Every row gives one point. Examples show where two turns around zero, p and q, send a point. Where does a point land after both, in the order given? Backwards means that the second turn is done in reverse. Each puzzle has new turns, and all numbers are rounded.

Turn p:
[ 3  4 60] => [-56 -15  16]
[-48  34 -37] => [52  2 46]
[ 10 -61  27] => [-44  42 -29]
[  6  36 -60] => [ 66 -23  -5]
[  5 -38  20] => [-31  26 -16]
[ 25  25 -10] => [ 13 -32 -12]
Turn q:
[ 24 -45  12] => [ 34  -9 -38]
[ 36 -49  21] => [ 39  -2 -51]
[-38  29 -49] => [-38 -32  47]
[ 7 31 42] => [-3 52  3]
[-63  36 -10] => [-15   0  72]
[ 35  -1 -15] => [-18  -7 -33]
Where do these land?
p, then q backwards: [ 40  45 -62] => [  1 -86  -3]
q, then p: [-18  18 -33] => [-24  28  20]
q, then p backwards: [-17 -46  38] => [-11  13 -60]
q, then p: [ 22 -45  46] => [ 32 -37 -47]
p, then q: [-40  34  22] => [41 39 -1]
p, then q: [ 14  -6 -11] => [-11 -14  -6]

Turn p:
[-73  31  20  36] => [-21 -53 -42  55]
[ 35  -9   1 -44] => [ 19  36  -2 -39]
[ 18 -12  43  -5] => [  0 -20  -7 -43]
[-70 -21  -3  13] => [ 33 -42 -14  49]
[ 67 -16  -3   2] => [-12  24  43 -47]
[ 23  26 -58  -3] => [-18  56  22  25]
Turn q:
[  7  45  47 -34] => [-65   6  12  33]
[-11  -8  52 -21] => [-16  16  41  34]
[ -8 -49 -82  -6] => [ 60 -55  -2 -52]
[16 10 11 17] => [-10  23 -11  -4]
[-55  36 -36 -21] => [  3 -61 -32  36]
[ -5 -34  18   5] => [22 16 28  3]
[ 56   0 -11  60] => [  6  54 -37 -50]
Where do these land?
p, then q: [ 5 12 48 30] => [ 36 -30  33   9]
p, then q backwards: [-33 -13  33 -17] => [-21   5 -45  12]
p, then q: [ 71 -31 -22  27] => [-45  19  42  56]
p, then q: [-45  40   4 -49] => [ 14 -27 -59 -41]
q, then p: [  1  -7 -65   9] => [ 40  41  27 -19]

Turn p:
[  7  73  22 -53 -11  -8] => [ 40 -31 -14 -10  65  42]
[29 14 13 -3 36  7] => [ -3 -29   1  14  27 -28]
[ 29 -40  -5  93  10 -36] => [-80  15   2  63 -40 -15]
[ 37 -40  10  15  53 -26] => [-46 -27 -28  16  -9 -52]
[-38 -25  36   8 -33  -5] => [ 29  31 -29  17 -37  15]
[-15 -24   5   8 -40  40] => [ 33  13  25   3 -46   9]
[-21 -25 -77 -35 -39  19] => [ -4  16  38 -82 -34  25]
[-28  67  -4 -34  24   9] => [ 31  12   5 -22  74   5]
Turn q:
[ -6 -12  18  19 -45  -4] => [ -1 -24 -12 -11 -32 -32]
[ 34  -1 -44  53 -32  -1] => [ 65 -14 -27  11   8 -40]
[40 17 73 55 61 13] => [ 11 -78   0  41  -7  79]
[-11  23 -18  35 -10 -36] => [ 27  15  -6  38 -29 -17]
[ -2 -29  14 -74  24  -4] => [-38  21  51 -43  18  22]
[  0  48 -39  14 -52  16] => [ 30  31 -65  -7 -13 -24]
[ -3  16 -27  35 -23   9] => [ 23   2 -36  18  -1 -26]
[  4 -12  30 -60  46 -11] => [-33  12  52 -22  10  49]
[-56 -50  -7 -77  31  18] => [-83  35  45 -24  45 -10]
Where do these land?
q, then p: [  3  17 -68  56 -65  24] => [-102  -26    3  -25   18   28]
q, then p: [  9  -9 -34 -58  -9 -22] => [ 29 -27 -24   1  54  14]
p, then q: [ 26  29 -11 -10   0  -7] => [-26 -16  15   6  24   6]
q, then p: [-56  14 -18  19 -22   5] => [-37  42   2   0  15  34]
q, then p: [ 24 -31  29  38  -3  47] => [-24   2 -14 -30 -49 -44]
q, then p: [-24  -3  14  -3  13 -63] => [28  9 -9 52 -9 35]
q, then p: [-33  24  19 -24 -28 -16] => [ 21  22   6 -14   5  49]
q, then p: [ -7   6   4 -28  77 -39] => [ 54  12  19  63  18 -23]
p, then q backwards: [ 58 -46  66   9  38  72] => [ -5 -52  -3 101 -40 -45]
